Each row of a before or after table is a point. The points were changed in one or more steps. Then noise was added and the rows were shuffled. The steps act on how far a point lies along the listed directions, d1 being the first. Name the steps. A step turns or swaps two directions, mirrors them in a line or flattens them onto one, adds a multiple of one to another, or multiplies one. Angles are multiples of 10 degrees, from the lower direction toward the higher: turns from -170 to 170, lines from 10 to 170 but not 90. Use the fewest steps. Two steps may share a direction if one is a turn and the other turns, adds or multiplies; they go together, in the order done. Otherwise the lowest direction goes first.

Directions:
(1): [-59  14  22]
(2): [-25 -41 -43]
(3): [ -5  48 -43]
Before (14 x 3)
[[ 12   2  -7]
 [-27  -1  19]
 [-19 -10  10]
 [-23  -3  22]
 [ 12 -16  19]
 [  4 -24  13]
 [ 19 -13   9]
 [  0  -6 -14]
 [  1  22 -60]
 [-53   4  38]
 [  8  -7   0]
 [  8   6  11]
 [ 12 -22  20]
 [ 12  -2  -7]]
After (14 x 3)
[[-14   0   4]
 [ -3   2  14]
 [ -4  12   9]
 [ 16  60 -20]
 [  4 -34  -8]
 [ -5 -17  25]
 [  6 -28 -12]
 [ -6 -15  22]
 [ -5  13   7]
 [ 10 -18  -4]
 [  5 -14  23]
 [ 11 -52 -33]
 [ -9  -4  23]
 [ 10  10   8]]
Steps: turn d1 and d2 by 130 degrees

Directions:
(1): [  2 -40 -45 -45]
(2): [ 41  30  24 -49]
(3): [ 51 -45  19  24]
(4): [-36 -32  51 -25]
Before (11 x 4)
[[-19  10  -8  -3]
 [  9  18  -8 -17]
 [ 60   1 -19   7]
 [-16   0 -11 -28]
 [  1   5 -29  30]
 [-13  10  10  13]
 [ -8 -17  -5   1]
 [-10 -21   3  27]
 [  0   6  -2  29]
 [  5 -26  17  43]
 [ 19 -20  -8  31]]
After (11 x 4)
[[ 58  19 -18  -2]
 [ -4  37  16 -26]
 [-18  -3  -9  14]
 [-10   3  -2 -15]
 [-13   7   7  10]
 [ -2  24  -5   6]
 [ 16 -15 -10  22]
 [ 13  35  -5 -24]
 [-18  20   6 -20]
 [-14 -24  -5   5]
 [  0  32 -27   2]]
Steps: multiply d1 by 0.7; swap d2 and d3

Directions:
(1): [ -5  22   9 -31  32 -12   2 -48]
(2): [ 11  -2  -9  17  18 -23  60   5]
(3): [-19   2  36 -23  -9 -43   0  29]
(4): [ 23   6 -16  28 -10 -47 -28 -16]
(5): [-18 -50 -31 -17  22 -14 -11   2]
Before (10 x 8)
[[ 31 -31 -39  37 -18 -31   3   7]
 [-11   2  26 -14   2 -21 -17  14]
 [  5 -23 -24  17 -12  45 -21  16]
 [ -2 -12  24   7   2  -1  18  44]
 [  6  -1  -8 -10  29 -52  27 -13]
 [ 16  -3  11  34 -18 -35  30  21]
 [  7 -42 -34  26  26  37  35  19]
 [  8  -1 -19  -5  -7 -22 -33 -16]
 [-23 -28 -27 -37  33  10  -5 -36]
 [  0   0  16   8  -5  39 -16  -8]]
After (10 x 8)
[[-11   0  25 -14   2 -20 -17  13]
 [  8   9  29  10   5 -15  20  24]
 [ 44  15 -18  60   6   2  26 -10]
 [  0   5  18   3   2  35 -12 -16]
 [ -9 -33   3   2   9 -20  45  24]
 [ 15 -46 -42  10  10 -25  19  -3]
 [ 20  21 -12  24 -20 -15 -35 -32]
 [ 19  10 -15  16   1  20 -13 -21]
 [  5 -15 -12   3   6 -38  13  16]
 [ -5 -19 -25 -18   3 -12 -28  -9]]
Steps: flatten d1 and d2 onto the line at 110 degrees; swap d4 and d5

Directions:
(1): [ -4   9 -18  32 -11  36  23 -34 -60   8 -13]
(2): [-32 -19  53  -2  -4  34  -1 -15   7 -51 -11]
Before (12 x 11)
[[-16 -11   2  37 -24  50  30 -33 -54  -9 -16]
 [ 10 -10  -9  -5  -3   1  -2   6  16  17   4]
 [-17   5   6  10   2  23  11 -11 -27 -15 -11]
 [ -8   0   6  -5   0  10   3   0  -7 -22   4]
 [  2   7 -11  -8  13 -16 -11  19  12   2   4]
 [-26 -14  27  -7  -6  18  -4  -7  15 -19   2]
 [ 24   9 -32   8   0 -23 -11  15   4  34  -1]
 [-14  -7   6  11  -2  39  13 -25 -33 -10 -16]
 [ -7  -4  18  15  -4  27  13 -38 -26 -19  -8]
 [  8  -5   3   1   9   0  -1   4  -4 -17   1]
 [ -8  -6  26 -11   3   4  -8  -4  21 -18   2]
 [  8   1 -24 -12  14 -18  -5  12  -5  29   3]]
After (12 x 11)
[[-22 -14  17  -3   7  23   1 -13 -17 -14 -11]
 [ 30  13 -31   4   5 -25   4 -10 -11  32  10]
 [  1  -1 -12 -16   2 -21  -9  15  28  23  15]
 [ 28   9 -58  24 -12 -13  20   4 -35  54   4]
 [  8   1   4 -15   7 -19 -12   9  26   4   9]
 [-14 -11  24  21 -11  32  -1 -17 -14 -23 -19]
 [ 12  -3  -3   0  11  -6  -2   8  -2 -11   4]
 [-15  -2  14  -3  10  10  -7   5   5 -24  -3]
 [  7  18 -29   2   8 -14   6   9 -16  21   2]
 [ -2 -15  11  -1  -5  20   1  -4  10  -2  -1]
 [ 18   9 -42   0   7  -9   5   3 -19  39  -2]
 [  7   8 -14  -8   5 -11  -2  11  -1  -1  11]]
Steps: mirror d1 and d2 in the line at 160 degrees

Directions:
(1): [-39 -17  16  -6 -28  18   0 -21 -45  24   9  -9]
(2): [  5   0  -3   5 -35  -2   7  60   4  26 -11 -27]
(3): [ 11   7  -8 -39  32  35  10  19 -11   6  39 -15]
Before (14 x 12)
[[-21 -12  11  16 -46   1   1  11 -23  16  -9 -15]
 [-15  -6   2   1 -16   4  -3 -15 -18   1   8   1]
 [  1  -9  10  13 -24  -8   4  18  -7  18 -14  -9]
 [-13  -6  11   1 -11   5   8  -7 -21  10  -4  -6]
 [ 13   6  -7  -6   9   3   2  19   7  -9   9  -5]
 [  4  -2  -9 -14  -4   6  -3  26  -3   4  10  -8]
 [-20 -18  13   6 -40  -1   0  20 -17  24 -17 -17]
 [  9  -4 -15  13   7 -14 -10  -7   3  -5  -1  11]
 [ -6   1   0   6  -6  -7  -4  -6   9   0 -11   8]
 [ -4   5   1  -6   9   8  -3  -9  -6  -6   4   6]
 [ -4   5  -2   6  -1 -20  -9 -25  10 -11 -14  10]
 [ -4  -1  -3   4  10  -3  -3  -8   4  -6  -6  10]
 [ 16  -2  -8 -16   5   6  11  25  -6  14  16 -12]
 [ -5   5   6   9   4  -1  -4  -9   2  -4  -7   5]]
After (14 x 12)
[[ -1   1  -4   9   7  -8  -4  -3  10  -6 -11  10]
 [ -8   2   4   8 -14  -3  -4   3  -3   1 -12   2]
 [ -4   6   6   9   5  -1  -4 -10   2  -5  -6   5]
 [-30 -12   8   1 -29  10  -4 -22 -35  11  10  -3]
 [-27 -12  17  -6 -16  16   8 -20 -40  18   4  -9]
 [  1   8  -4   3   9 -18  -9 -26  13 -16 -10  13]
 [ -3   2  -2  -4   9   1  -4 -14   8  -4  -1  11]
 [ 16  -1 -19  13  14 -16 -10  -3  12 -10  -1  13]
 [ 18  -3  -8  -9  -3   0  11  32  -2  16   9 -12]
 [-38 -17  16 -22  -9  41   3 -33 -60  13  35 -11]
 [ 22  10 -10   2   8  -6   1  30  21 -12   0  -4]
 [  4  -2  -9 -14  -3   5  -3  26  -3   3  10  -8]
 [ -1  -7  10 -19  16  21   6 -13 -25   8  22  -3]
 [-34 -22  17 -35   1  39   2 -24 -52  19  30 -12]]
Steps: multiply d1 by 2; swap d2 and d3

Directions:
(1): [  7 -43  21 -13  25  30 -55   6   9  20 -31 -24  27  16 -10  11  -1 -42]
(2): [ -4 -30  -2  28  56  40  16 -10 -43 -16  10 -12 -35 -21 -24  -5 -20  16]
(3): [ -9  15 -22 -40 -16  56  11 -35 -13  -2 -16   7  17  -9   8 -60  17  -9]
(4): [ 27 -11 -20   4   8 -39  12 -21 -38  10 -36  33 -32   9  -4   1  31 -50]
Before (9 x 18)
[[ -8  -1   7   0  -3   2 -11   7  10  -6   1  -5  10   6  -1   6  -3  -2]
 [ -2  -3  10   7  -2  -4  -4   2   2  15 -16  -4   8   6  -9  13   5 -25]
 [-10  16   0  -8 -11  33  16  -3   5  -4  20 -16   3 -12   7 -21 -13  30]
 [  7  -4  -9 -20  -9 -11 -13 -10  11   8 -12   2  15  10   7   1  16 -25]
 [  8   1  -2   6  -8 -35  -4  10  14   4  -1  10 -11   4   8  19   8  -4]
 [ -7  -1   0  -3  13  39   4 -11 -13  -2  -4 -12  10 -14  -3 -20  -7  12]
 [-17   2   5 -18   1  48   4  -6   7  -8   8 -21   4 -15   4 -17 -12  19]
 [ -1  -1   4  -4 -10  -9  -9  15  10  12  -9   4   8   7  -5   5   3 -12]
 [  1  -9  10 -12  -2   1 -27   3  16  12  -1  -9  11  12   2   6   0  -5]]
After (9 x 18)
[[-12   1  12 -13   4  49 -17  -1  11   3  -2 -26  35  -8   3 -16 -13  16]
 [ -3   0   1  21   9  -3  20  -4 -19   4  -5   3 -17  -5 -15   8   1 -10]
 [-24   6  16 -26  -8  59 -14   4  30  -6  13 -34  26 -12   9 -15 -21  27]
 [ -7   1   0   7   3   1   3   4  -2 -13   6  -1  -4  -1  -5   2  -6   7]
 [ -1   4 -19   1   6   0  22 -16 -13 -13  13   4 -15 -11   1  -7   2  11]
 [ -3   3  -7   9   1 -10  18   8 -12  -2   3  11 -17  -6 -11   1  -1   5]
 [ -4  -3  -1   8  14   5   8  -5 -11  -4  16  -2 -20  -5  -6  -1  -9  21]
 [ 16  -2 -11  13  -2 -45  12   1  -6   2  -4  24 -31   3   3  18  15 -11]
 [-16  17  14 -23 -24  41 -12  10  35   5  16 -30  34  -2  13 -15 -15  23]]
Steps: swap d1 and d2; add -1 times d3 to d4

Directions:
(1): [-23 -15 -21  -1 -21 -33  49 -43  -5  23 -39  -4  27  16  32   2   6 -27
   5  14  21 -12  -5  36]
(2): [ 35 -29 -60 -10  27  27   8 -18  30  -2 -24  -4  30 -32 -19  20 -25   8
  11   7 -12  -7 -23 -25]
Before (14 x 24)
[[  8  -5  16  -7  11  14 -20  22   3  -2  19   5  -5   3 -16  -1 -12   2
    5 -12  -4  -2   1 -10]
 [ 19 -15 -16  -6   4  10   1 -17   6   1  -5  10   7  -5  -3  12 -12   4
    5   0  -9  -8 -15 -17]
 [-21  19  24  -6  -9 -18  -5  -6  -8   8   6  -8 -12  15  19  -5  11  -5
    4  -4  11  -4  11  13]
 [-27  14  40  12 -19 -25   7   6 -24   4  12  -1 -19  30  23 -14   8 -14
   -8  -1  15  -1  17  32]
 [ -8  16  36   5 -13   1  -9  24 -17   0  11  -1 -15  10   9 -16  14  -5
   -7 -12   4  13  22   8]
 [-36  26  60  14 -30 -22  -3  15 -25   8  16   0 -28  20  28 -19  32  -3
  -13   2   9  12  15  31]
 [  0  -4 -13  -5  -7 -16  27 -35   1  17 -25  -2  18   7  22  -3  -1 -16
   10  13  16  -9  -5  15]
 [-19  11  27  -7 -15 -18  -7   7 -21   5   6   4  -5  16  14   7  13  -5
  -14   5   6  -4  14  21]
 [ 10  -1  -3   9  20  19 -28   7   5  -8  24   3  -7  -3  -9   4 -11   9
   -6  -7 -18   0   3 -26]
 [-17   7  18   6  -4  -4  -4   2  -5  -5   4  -3 -16  16  14  -5  20  -1
   -5  -2  10  -5   8  15]
 [ 13 -40 -60   3   4   0  38 -39  20  19 -42  -2  37 -14  11  14 -14 -15
    8  14   5 -10 -25  11]
 [-33  -5  15  10 -32 -37  37 -24  -7  14  -8  -5   5  19  24   1  14 -19
    1   7  24 -11   5  35]
 [  6   1  -9   7  -2  -3   3  -4   4  -6  -3   1  12  -3  -4   4   1   3
   -3   4   6   1   0  -1]
 [ 11 -16 -19  -3   6  14  20 -11   4  -7 -16   1  12  -2   3   3 -12   5
   -1   2  -3 -13 -17  -7]]
After (14 x 24)
[[ -8   3  -2  -3 -10 -20  24 -28  -4  17 -20   2  10   8  24  -8   4 -16
    5  11  17  -4   1  20]
 [ -6  -3  -6   0   4   3   2  -7   6  -6  -8  -5  -6  11  11   3  11  -2
   -2  -1   8 -10  -2  12]
 [  8  -2   0   2  -2  13  -2  11   0   2  -7  -2   4  -3  -1  -5   0  -3
    1  -8  -1   7   8  -3]
 [ 10  -4  11  -9  13  17 -21  21   4  -1  20   7  -3  -1 -15  -2 -14   3
    4 -12  -6  -1  -2 -12]
 [  3   4   1   9  -5  -4   4  -1   2  -7  -2   2   7   2  -2   4   5   5
   -3   2   5  -1   3   1]
 [ -7  -5  -3   7  -4 -10  19 -12  -5   5  -9  -1   4   9  14   2  -6 -11
    1   4  10  -8  -2  19]
 [-26 -14  -3   6 -26 -34  40 -32  -1  16 -16  -3  16  13  23   7   7 -20
    4   9  22 -14  -4  28]
 [  7   0  -2  10  20  14 -29   9   5  -9  27   2 -10  -2 -10   3 -11  10
   -7  -7 -18  -1   3 -24]
 [ -1  -3   4  -2  -3   9  15  -1  -7  -7  -4   4   0   7   6  -6  -5   5
   -7   3  -1 -11 -12   3]
 [-10   8   2  -8   0  -9  -1 -14   6   8  -8  -7   0   3  14   2   2  -3
    7   0   6  -8   3   5]
 [ -9  -4   3   6 -10  -1  11  -6   0  10 -11  -5   4  -6  15   0  12  -1
    0   8   0   4  -8  16]
 [  8  -4   6  -1  -4   3  -5  -8  -4  -4   7  10  -6   6   5   6  -6   5
    0  -2  -6  -5  -5  -9]
 [ -5  -3   0 -11  -5  -7  -1  -6  -9   5  -7   5  14   5   9  16   4  -2
   -9   7   3  -7   5  14]
 [-15 -14  -7   8 -17 -20  23 -19  -5  18 -14   0   8  12  21  -6   7 -18
   -1   8  11  -1  -7  29]]
Steps: flatten d1 and d2 onto the line at 170 degrees

Directions:
(1): [ -1  42 -47  10   1  18   9 -29   1  28   4  21  36 -19  43  -9  15  38
   8 -42  11   1 -17  15  -8  15  34 -32   6   9  32 -30]
(2): [-33  19  31  40 -11 -19 -25 -10 -16   9   8 -17   1  48 -22 -40  25  31
  -1  18 -10 -27 -48  20 -22   1  12   1  23  33   7  31]
(3): [-42 -25   9   6  24 -17   5 -44  36  -7 -46   1 -22 -37 -27 -40  15   6
 -14  -1  19  13  15 -20 -22  33  -1 -30   1 -34  20  13]
(4): [  8 -27   3 -15   2  47  22 -33 -15 -13  13 -48   2   6  -5   2   6 -13
  60  -7 -33 -23   8  18 -16  -7 -13 -46 -35   6  27  26]
(5): [ 33  -2  31  37  29  17  -2  -9   2  -9  -1   1 -25   3  31  27  48  26
  11  38  27  46   4 -18 -24 -22  30  19 -40   8  13   1]
Before (14 x 32)
[[-11   7  -8   5   5 -10   5 -12  20   8 -16  14   1 -18   9 -13  -6  20
  -20  -5  14  13  -4 -20   5   2  17   0  10 -13   5 -15]
 [ -4 -20  24  -8  -5  -2  -4   8  -8 -25  12 -17 -20  10 -29 -14  -9 -11
   10  23 -17 -11   0  -3  -3  -3 -24   3 -14  -2  -6  34]
 [-15  12  14  13 -10  11   2 -32   2   6   1 -23   9  37 -13 -33  39  36
   20   5 -20 -16 -29  11 -32  -1  35 -29  -7  25  20  20]
 [-12 -25  10  -4  10 -13   0   8   7 -13  -5 -10  -3   3 -19  15   1 -18
    1  13  -2   1  16 -14   0  -5 -13 -11   1  -9  -5   8]
 [  5  31  -5  19 -11   1 -10  14  -9  11  19  14   2  18  25  -3  10  22
   -1  11  18   9  -9   2   3  -7  14   7   7  19  18  -5]
 [-22  -1  -8 -24 -10  12  11 -18 -21   3 -11 -20  14   8  -8 -15 -13 -15
   10 -31 -24 -26   2  18   6  -2 -14 -24  11   6   5  10]
 [ 14   9 -11   2  -9  18   4   5 -23  -1  35  -8  25  11  35  26   4  11
   21  -2  -2  -5  -8  17  11 -21  13   1 -18  15   5  -4]
 [-22 -45  31  -2   9   3   0 -34  -2 -19  -7 -56 -29  14 -36 -13  14 -23
   27  29 -22 -12  12  -4 -29  -3 -22 -28 -25  -1   5  46]
 [-19  20   0   4 -13 -18  -8  -1  -6  16  15  11   6  15   9 -19  -1  14
  -13  -4   2 -14 -18  16  -3   4   6   8  29  17 -10   2]
 [  5  14 -27  -1  -1  16  -2   4  -1  15  -6  11   8 -12  26  14  -5  -1
    0  -9  -4   2   9   7   1  12   5   0  -4  -7  10 -25]
 [-13 -19  18 -10  26 -13   2 -26  22 -13 -19   0 -27 -26 -27  -7   2 -15
   -3   9  13  24  21 -22  -8  11 -13 -14 -14 -14   4  16]
 [  9  19 -18  -5  -1  15  14  -9   5  14   4  12  21  -4  33   3   3  14
   21 -31   7  -1   7  -1   8   4  17 -20 -13  -2  10 -10]
 [ 22  38 -44   6   9  22  14 -16   3  13   6  13  32 -33  50  18   9  26
   14 -24  13  22  -7   8   2  -4  29 -17 -20  10  12 -37]
 [ 11  14  -9 -11  -9 -33  -3  30   2   2   4  25   2 -16   9  17 -19 -12
  -35   3  18   9  20 -20  26   7   2  24  11 -11 -30 -15]]
After (14 x 32)
[[ 11   5  31  -7 -28 -10 -11  36 -13  -6  20 -17  -1  62 -24   4   4   1
   -2  30 -26 -13 -18   4   3 -27  10  27   2  28 -30  15]
 [  3   5  -9 -21 -17  12   8  -2 -18   6  30 -11  12  16  14   2 -15  -7
   19 -12 -19 -25  -4  23   3  -7  -8  -5   9  18  -7   6]
 [  4  30  -5  16  -1 -19 -14  19   1   1  12  35  -2  -4  15  -7   4  27
  -25   9  19  18 -14  -9   1   1  16  28   6   4  -6 -10]
 [ -5 -26  20 -21  -4   0  11   3   8 -12  -6 -16  -7   6 -19  -5 -17 -25
   19  -3 -12 -13  23 -10  12   1 -20 -12 -13 -18 -12  24]
 [-16   8  -4  19  12 -21  -9   2  12   6  -7  14  10  -1   6   8  18  14
  -15   4  18  12  -2 -13  -8   1  14  -5  15   1   4 -10]
 [  1   9 -29 -11   4  12  24 -30   3   7   0  -1  19 -33  22  -3   6   7
   14 -27   7  -2  21  -3  -3  23  14 -42 -15  -9  22  -6]
 [ 13 -23   0 -21  -2   2  10  19  -5 -17  16  -6   1  -9  11  34 -16 -22
    2  11   2   8  22  -5  24 -19 -13  15 -21 -13 -17  -3]
 [ -9 -19  -5 -14   2  16   2  -2   3   0 -14 -12  -8 -10  -8   3 -13 -24
   10   2 -19 -10  21   2  -3  16 -18  -9 -12 -18   7   1]
 [ 18   0  -4  -9 -11  24   6  10 -16  -3  25 -12  -2  13  15  12  -5  -7
   26   8  -2   0  15   5   7 -14  -9  -9 -14  10  19   7]
 [-17 -11   4  -1  -3  14  12 -28   4  -2  -3 -23   2   3  -6 -22  -3  11
   16  -3 -14 -14 -10  -3  -7  -4   3 -24  -3   3  17  12]
 [  1 -42  11 -29   6  13  16 -11   4 -30  -7 -41 -11 -18 -31   7 -20 -38
   30  14 -26  -4  23  -3   8  -6 -33 -23 -32 -14 -12  21]
 [-22  -1   5 -23 -13 -18  -3  14 -17   0 -17  -3   2  12 -21  -8 -26 -25
  -24 -13 -16 -17   5   3  20  -7 -22  14  27   0 -25   6]
 [-28  20  19  24  23 -27 -16 -29  14   8 -10  16 -14  -2 -14 -26  25  23
  -15  11  22  19 -15 -10 -20  14  14  -5   7  12  12  12]
 [-14  27  20  41   2 -54 -39  18   4  14  -5  21 -16  26   1  -3  22  21
  -52  39  29  22 -21 -17  -8  -8  21  49  22  18 -27  -4]]
Steps: add -0.5 times d1 to d5; turn d1 and d4 by 130 degrees; turn d2 and d3 by -60 degrees
